Each row of a before or after table is a point. The points were changed in one or more steps. Then noise was added and the rows were shuffled. The steps act on columns, c1 being the first. What was done? A step turns or swaps two columns, mirrors them in a line or flattens them onto one, adds a multiple of one to another, or multiplies or shifts one. Angles are multiples of 10 degrees, from the lower column toward the higher: turns from -170 to 170, lines from 10 to 170 but not 90. Use the fewest steps. Two steps may share a column if one is a turn and the other turns, adds or multiplies; they go together, in the order done. Otherwise the lowest column goes first.
In the rows, zero is written as 128.

Before, 10 rows:
[[116  90]
 [ 76 144]
 [132 144]
 [ 78  92]
 [149 187]
 [204 155]
 [ 98 116]
 [211  99]
 [145 163]
 [193 131]]
After, 10 rows:
[[214 127]
 [126 115]
 [133  88]
 [ 75 128]
 [189 105]
 [ 93 179]
 [126  65]
 [103 150]
 [193  76]
 [128 166]]
Steps: mirror c1 and c2 in the line at 170 degrees

Before, 9 rows:
[[141 134  52 141 223 134 145  88]
 [ 30 124 117  76 114 168 116 109]
 [ 36 206 167 131 176 141  77 198]
 [ 81  96  98 117  87  91 154  68]
 [ 77 130 100 100 240 124 166  90]
 [131 114 143 105 134 131 137  85]
 [123  42 134 139  96  93  81 101]
 [103 107  96 172 199 161 204 139]
 [ 64 158 119  72 142 110 111 218]]
After:
[[ 29 185 165 129 170 143  42 180]
 [101  72  94 169 196 161 170 160]
 [ 63 121 120  67 141 111  46 185]
 [131 133 144 109 131 134 166 100]
 [ 72 129 101  95 239 123 184 133]
 [ 77 115  95 117  92  92 186  90]
 [140 142  56 140 222 134 172 122]
 [119  97 134 139  87  94 121  27]
 [ 28 145 116  79 117 167 139 107]]
Steps: turn c7 and c8 by 50 degrees; turn c2 and c8 by 40 degrees

Before, 14 rows:
[[100 167  76  73 100 156  77  77 143 136 143  78 133 157]
 [194  82 147 145  85 127 184 126 147 160 107  91 122 101]
 [ 70 132  99 119 205 157  80 109  98 179  74 139  94 125]
 [ 55 138  98  97  58 152 231  44 109 154 152 146 146 112]
 [ 76 189  88  72 130 159 197  31 134 141 106 150 201 204]
 [169 118 116 106 100 111 126 134  62 162 135 180  92 107]
 [133 154  46 163 128 144 178 117 112  87 147 116 120 108]
 [173 175 219 104  88 152 167  78 113 112 103  68 167 153]
 [171 168 121 132 112 103 169  45  99 147  64 144 172  59]
 [138 160 105 193 100 164  70  66 212 129 237 140  76 137]
 [ 55 107  42 131 148 113 135 199 178  73 122 149  73  89]
 [109  95  62 139 144 123  88 106  75 122 185 189 159  92]
 [ 73 127  95  54 146 227 184  56 176 160 131 167  98 105]
 [153 131 125 136  91 155 128 164  40 160  66 174 179 103]]
After:
[[136 170  75  78 152 155  78  78 140 130 141  71 155 159]
 [189 135  96 144  50 160  82 110  98 184  86 123 162 124]
 [ 93  82 151  90 178 128 181 128 151 162 108 144  68 103]
 [184 128  95 171 110 222 181  56 179 159 126  49 162 105]
 [152 130  90 149 197 149 238  46 109 157 147  97 195 112]
 [ 70 167 120 145 141  96 161  36 101 150  86 136 116  54]
 [ 72 127 129 171 170 161 122 155  42 157  86 130 135 106]
 [ 87 196  85 162 126 159 199  33 128 142 111  73 210 203]
 [119  89  63 189 106 126  86 108  76 121 173 144 167  90]
 [166 161 105 149 158 170  67  67 218 126 207 203  96 138]
 [136 157  43 117 125 149 180 117 113  90 141 167 126 105]
 [221 105  37 148 103 116 135 194 180  75 126 140 166  84]
 [141 119 116 178 156 111 120 130  69 158 135 108  71 111]
 [ 62 173 222  68 164 149 165  83 108 113 112 106 104 158]]
Steps: mirror c1 and c13 in the line at 120 degrees; swap c4 and c12; multiply c5 by -1; multiply c11 by 0.7

Before:
[[110 129 103 136 150 105 119 108 154 148 150  92 171 169 112 125 132 132
  116 122 137 115 112 142]
 [130 137 129 124 142 119 144 112 167 125 141 110 149 125 113 106 135 161
  102 126 123 128 132 100]
 [137 115 131 134 136 164 114 124 128 138 140 111 122 122 134 123 130 152
  112 131 142  87 114 128]
 [114 130 130 125 137 113 113 135 121 141 140 118 134 123 150 137 101 121
  129 121 140 134 107 128]
 [139 126 118 133 116 115 116  95 125 122 168 118  94 136 154  99  94 100
   89 120 133  98 134 132]
 [108 131 139 135 128 147 158  99 126 161 135 117 138 117 100 161 130 141
  122  93 104 114 120  98]
 [135 146 138 116 121 171 130 110 136 133 132 114 138 145 105 106 107 135
  115 126 136 114 106 128]
 [112 159 119 107 148  89 137 122 112 108 142  93 117 142 133 136 121 121
  126 132 142 147 151 139]
 [120 128 135 134 140 123 120 149 120 109 141 121 113 146 115  96 118 111
  129 104 133 152 130 118]
 [110 152 117 144 131 107 143 121 143 131 126 143 133 142 130 122 142 126
  128 122 117 136 125 119]
 [122 110 136 126 133 121 140 110 168 133 170 133 110 165 140 116  91 144
  154 133 134 135 131 148]
 [139 119 138 146 121 124 139 112 141 108 130 131 128 134 126 146 113 142
  138 133 120 125 121 145]]
After:
[[124 131 139 135 128 148 157  81 122 162 136 119 138 145  98 161 130 131
  121 142 104 141 119  97]
 [131 151 117 146 132 108 144 108 172 130 123 144 133 119 131 121 143 135
  127 121 118 117 125 118]
 [110 146 140 115 121 171 130 122 153 135 131 114 137 124 105 104 105 149
  116 135 135 136 105 128]
 [111 109 135 127 132 121 141 119 249 134 171 132 111 123 140 115  92 162
  154 121 134 108 132 148]
 [128 158 119 108 148  90 137 117  79 109 143  93 119 115 134 136 122 128
  125 115 142 107 149 138]
 [109 120 139 147 121 125 139 129 167 109 130 129 128 135 127 144 113 140
  137 133 121 128 120 145]
 [120 113 131 134 135 165 112 133 129 138 139 113 121 153 134 123 131 149
  113 131 142 163 114 127]
 [118 128 104 136 150 106 119 102 206 147 150  92 170 112 113 125 132 167
  116 121 138 127 111 142]
 [113 137 127 124 142 119 144 121 245 123 141 111 149 159 113 106 136 141
  103 133 124 124 133  99]
 [142 129 129 125 136 113 113 119 107 141 140 117 135 124 150 139 102 120
  130 126 140 125 106 129]
 [156 128 135 134 140 123 120 119 104 109 141 120 113 103 113  95 119 129
  129 140 133 104 129 119]
 [ 96 127 117 133 116 114 116 113 118 123 169 117  94 100 156  99  94 132
   88 142 133 160 133 134]]
Steps: turn c1 and c20 by 140 degrees; turn c1 and c8 by -60 degrees; multiply c9 by 3; turn c14 and c18 by -120 degrees; turn c18 and c22 by 160 degrees
